Rows are points. Any point is a mix of the corners, with weights that add up to 1. It lies inside the corners' shape when no weight is negative. Say inside or outside, and name the corners with a negative weight.

Corners:
(1): [-0.24 -0.37]
(2): [ 0.34 -0.16]
(3): [0.32 0.44]
Points:
[-0.12 -0.30] => inside
[ 0.32 -0.13] => inside
[-0.18 -0.32] => inside
[0.38 0.17] => outside (1)

Corners:
(1): [ 0.19 -0.04 -0.71  0.10  0.27 -0.32 -0.60  0.06]
(2): [ 0.13  0.06  0.56  0.21 -0.15 -0.25 -0.83  0.07]
(3): [ 0.42  0.14 -0.59 -0.08  0.12 -0.13 -0.02 -0.09]
(4): [ 0.40 -0.10 -0.15  0.19  0.40 -0.33 -0.17  0.23]
(5): [ 0.09 -0.30 -0.88  0.40 -0.12  0.21 -0.21 -0.56]
(6): [-0.83  0.26  0.80 -0.27  0.31  0.36  0.11 -0.13]
(7): [-0.70 -0.13 -0.45 -0.21 -0.43  0.45  0.13 -0.10]
(8): [-0.44  0.21  0.02  0.26 -0.07 -0.23  0.06 -0.06]
(9): [0.23 0.22 0.19 0.08 0.33 0.19 0.10 0.40]
Points:
[-0.29  0.19 -0.02  0.05  0.11 -0.09  0.05  0.06] => outside (2, 5)
[-0.28  0.02 -0.16 -0.07 -0.10  0.21  0.05 -0.08] => outside (1)
[ 0.35 -0.07 -0.24  0.22  0.41 -0.23 -0.47  0.13] => outside (3, 7, 8)
[ 0.19  0.14  0.46  0.17  0.32 -0.30 -0.18  0.22] => outside (1, 5, 7)
[-0.18  0.06 -0.26  0.11 -0.01 -0.08 -0.10 -0.06] => inside
[ 0.08  0.06 -0.31  0.17  0.18  0.03  0.16 -0.15] => outside (1, 2, 7)
[-0.20  0.13 -0.08  0.17  0.02 -0.14 -0.06 -0.03] => inside

Corners:
(1): [ 0.34  0.81 -0.22 -0.22 -0.23  0.16 -0.13  0.07 -0.02  0.28  0.14  0.10
  0.04 -0.22 -0.39  0.56 -0.06  0.09]
(2): [-0.15  0.15 -0.71 -0.67 -0.29  0.31  0.56 -0.29 -0.11  0.50 -0.23  0.12
  0.34  0.45  0.45  0.53 -0.47  0.10]
(3): [-0.04  0.22 -0.37 -0.12  0.16 -0.14  0.13 -0.03 -0.35  0.33  0.17  0.22
  0.11 -0.02 -0.11 -0.35 -0.14  0.34]
(4): [ 0.14  0.26  0.10  0.12  0.33 -0.15  0.00  0.63  0.21 -0.04  0.13  0.15
 -0.21 -0.15 -0.68 -0.02 -0.09  0.19]
(5): [-0.23  0.06  0.53 -0.22  0.55  0.34 -0.67 -0.41 -0.16 -0.17 -0.15  0.67
 -0.42 -0.39  0.48  0.05  0.41  0.75]
(6): [ 0.20 -0.09 -0.12  0.33 -0.05  0.53 -0.02  0.08  0.43 -0.20 -0.06 -0.04
 -0.25 -0.08  0.51 -0.16 -0.05 -0.07]
(7): [ 0.15 -0.03  0.44 -0.14  0.19 -0.06 -0.13 -0.22  0.02 -0.82  0.48 -0.71
 -0.48 -0.55  0.40  0.19  0.00  0.38]
(8): [ 0.16  0.13 -0.13  0.32 -0.21 -0.06  0.08 -0.37 -0.02 -0.64  0.30 -0.41
 -0.23 -0.13  0.17  0.11  0.22  0.39]
(9): [-0.61 -0.20  0.01  0.09  0.35  0.15 -0.28  0.47  0.29 -0.78  0.21  0.67
 -0.57 -0.01  0.07 -0.34  0.50 -0.08]
(10): [ 0.43  0.03  0.54  0.27 -0.25  0.27  0.03  0.07 -0.15  0.12 -0.15 -0.10
 -0.39 -0.28  0.01 -0.38  0.59 -0.13]
(11): [-0.34  0.36 -0.16  0.19  0.27 -0.24  0.08  0.01 -0.17  0.47  0.00 -0.23
  0.32  0.28 -0.11  0.25  0.53  0.43]
(12): [ 0.03  0.51  0.07  0.05 -0.70  0.23  0.22 -0.01 -0.21  0.47  0.65 -0.15
  0.31  0.71 -0.39 -0.02  0.00 -0.20]
(13): [ 0.49  0.48 -0.40  0.00 -0.05  0.63  0.56 -0.30 -0.15  0.51 -0.27 -0.59
  0.19  0.03 -0.26  0.53  0.05 -0.40]
(14): [-0.37  0.38  0.27  0.52  0.62 -0.14 -0.56  0.44 -0.24 -0.54 -0.49  0.10
 -0.23 -0.43 -0.08  0.00  0.30  0.47]
(15): [-0.46 -0.26 -0.41  0.06 -0.18 -0.54 -0.04 -0.27  0.20  0.42 -0.13 -0.34
  0.31  0.19  0.02 -0.32 -0.27  0.39]
(16): [-0.79  0.28  0.33  0.07  0.31 -0.45  0.07  0.18 -0.37  0.19  0.60  0.40
  0.60  0.28 -0.50  0.03  0.12  0.21]
(17): [-0.18  0.26 -0.48 -0.40  0.02  0.19  0.11 -0.47 -0.10  0.28 -0.15 -0.45
  0.73 -0.12 -0.11  0.64 -0.09  0.76]
(18): [-0.13 -0.67 -0.47  0.70 -0.87  0.27 -0.19 -0.08  0.11 -0.52  0.20 -0.37
 -0.49 -0.28  0.38  0.00  0.01 -0.14]
(19): [ 0.20 -0.26 -0.34 -0.01  0.33 -0.25  0.14  0.18 -0.03 -0.42  0.27 -0.08
 -0.16  0.44  0.02 -0.35  0.22 -0.20]
Points:
[-0.02  0.17 -0.10  0.04  0.04  0.18  0.03  0.01 -0.01 -0.09  0.04 -0.05
 -0.03 -0.01  0.04  0.17  0.10  0.12] => outside (3, 15)
[-0.10  0.03 -0.07  0.04  0.02  0.08  0.09 -0.01 -0.10 -0.14  0.23 -0.02
 -0.10  0.07  0.01  0.01  0.25  0.10] => outside (1, 6, 14, 15)
[ 0.18  0.24 -0.16  0.00 -0.01  0.16  0.07 -0.08 -0.16  0.09  0.06 -0.10
 -0.05 -0.07  0.04  0.03  0.01  0.21] => outside (9, 15, 16)
[-0.07  0.10  0.00  0.11  0.10 -0.03 -0.06  0.07 -0.04 -0.11  0.16 -0.01
 -0.07 -0.04 -0.08 -0.06  0.14  0.15] => outside (2)
[-0.16  0.04 -0.26  0.00 -0.23  0.06  0.10 -0.27 -0.01  0.18  0.09 -0.12
  0.20  0.19  0.06  0.12  0.07  0.18] => outside (3, 4, 7, 14)
[-0.07  0.16 -0.12 -0.07  0.00  0.05  0.02 -0.02 -0.12  0.10  0.10 -0.05
  0.10  0.07 -0.13  0.11  0.08  0.17] => outside (6, 8)
[-0.09  0.08  0.08  0.19  0.22  0.16  0.00  0.13 -0.01 -0.16 -0.02  0.12
 -0.27 -0.15  0.13  0.02  0.23  0.19] => outside (1, 12, 15, 17, 19)
[-0.10  0.21  0.11  0.07  0.15  0.02 -0.13  0.02 -0.16 -0.16  0.19  0.04
 -0.08 -0.05 -0.14  0.04  0.30  0.25] => outside (2, 6, 15)
[ 0.06  0.13 -0.22  0.01 -0.11  0.18  0.00 -0.24  0.01 -0.03  0.01 -0.30
 -0.02 -0.01  0.17  0.30 -0.02  0.26] => outside (3, 9, 10, 16)
